Each row is a point. Each copy is the shape, with its points in the same order, turned, moved and blurred by noise. Is it also mirrored, or only turned?

Shape (7 x 2):
[[ 73  25]
 [ 41 -20]
 [ 30 -21]
 [-26 -48]
 [  6 -16]
 [-34 -20]
 [ -7  21]]
Copy 1:
[[ 39  68]
 [ 52  11]
 [ 47   4]
 [ 21 -56]
 [ 23 -10]
 [ -2 -41]
 [ -9   6]]
Copy 1 is: only turned
Copy 2, 7 rows:
[[ 58  65]
 [ 53   5]
 [ 44   5]
 [  6 -47]
 [ 16  -3]
 [-11 -26]
 [-10  22]]
Copy 2 is: only turned
Copy 3 (7 x 2):
[[-32  71]
 [-50  16]
 [-42  12]
 [-27 -50]
 [-29  -8]
 [  1 -36]
 [ 11   7]]
Copy 3 is: mirrored

Shape:
[[ 19  41]
 [-41  21]
 [ 25  20]
 [ 27   1]
 [-48 -50]]
Copy 1, 5 rows:
[[ 36  31]
 [-27  50]
 [ 30   7]
 [ 22  -5]
 [-72  -6]]
Copy 1 is: only turned
Copy 2:
[[-49   8]
 [ -5  53]
 [-37  -8]
 [-23 -16]
 [ 58  22]]
Copy 2 is: mirrored
Copy 3 (5 x 2):
[[ 41  -3]
 [ -8 -47]
 [ 24  12]
 [  9  23]
 [-77 -16]]
Copy 3 is: mirrored
Copy 4, 5 rows:
[[-36  39]
 [ 30  39]
 [-34  18]
 [-29  -1]
 [ 58 -28]]
Copy 4 is: mirrored

Shape:
[[ 16  18  31]
 [ -1  11 -17]
 [ 15  23 -12]
 [-33  -5  90]
 [-14 -51  14]
 [-29 -21  29]]
Copy 1:
[[ 18 -32   6]
 [ -8   6   4]
 [  5   0 -25]
 [ 31 -59  80]
 [-47 -39  45]
 [-14 -28  54]]
Copy 1 is: only turned
Copy 2 (6 x 3):
[[ 23  17  21]
 [  9 -24  -4]
 [ 35 -24   6]
 [-18  70  64]
 [-35  26 -20]
 [-30  25  13]]
Copy 2 is: mirrored
Copy 3:
[[ -3  24 -38]
 [ -4   1  10]
 [ 10  18   1]
 [-72   5 -82]
 [-16 -51 -32]
 [-41 -22 -30]]
Copy 3 is: mirrored
Copy 4, 6 rows:
[[ -42   26   -5]
 [  -1   -1   -4]
 [  -2   19    5]
 [-101   -6  -51]
 [ -50  -52    9]
 [ -50  -29  -24]]
Copy 4 is: only turned

Shape:
[[-63  -6 -17 -31]
 [-80  26  10 -24]
 [-17 -23  58 -31]
 [-47  16   5 -28]
 [-10 -15 -57 -21]
 [ 61 -14 -10   9]
 [-34  -3 -25  17]
 [ 62   6  28 -15]]
Copy 1:
[[-28  -2 -17 -63]
 [-59  18 -32 -38]
 [-48   3  63 -17]
 [-40  25 -12 -38]
 [ 36   6 -10 -56]
 [ 56  11  36  13]
 [ -2 -14 -30 -18]
 [ 27  41  61  22]]
Copy 1 is: only turned
Copy 2 (8 x 4):
[[-31   9 -55  24]
 [-44  39 -33  54]
 [-71  -2  26   1]
 [-34  32 -27  21]
 [ 24 -15 -48 -11]
 [ 29 -23  42 -33]
 [ 11 -10 -24  37]
 [  1   9  58 -42]]
Copy 2 is: only turned
Copy 3:
[[-11 -38 -12 -34]
 [-49 -39 -37 -33]
 [-52  -3  32  23]
 [-32 -15 -24 -20]
 [ 48  -6 -18 -17]
 [ 35  42  -7  59]
 [ 11 -33 -36  13]
 [ -9  65   3  54]]
Copy 3 is: only turned
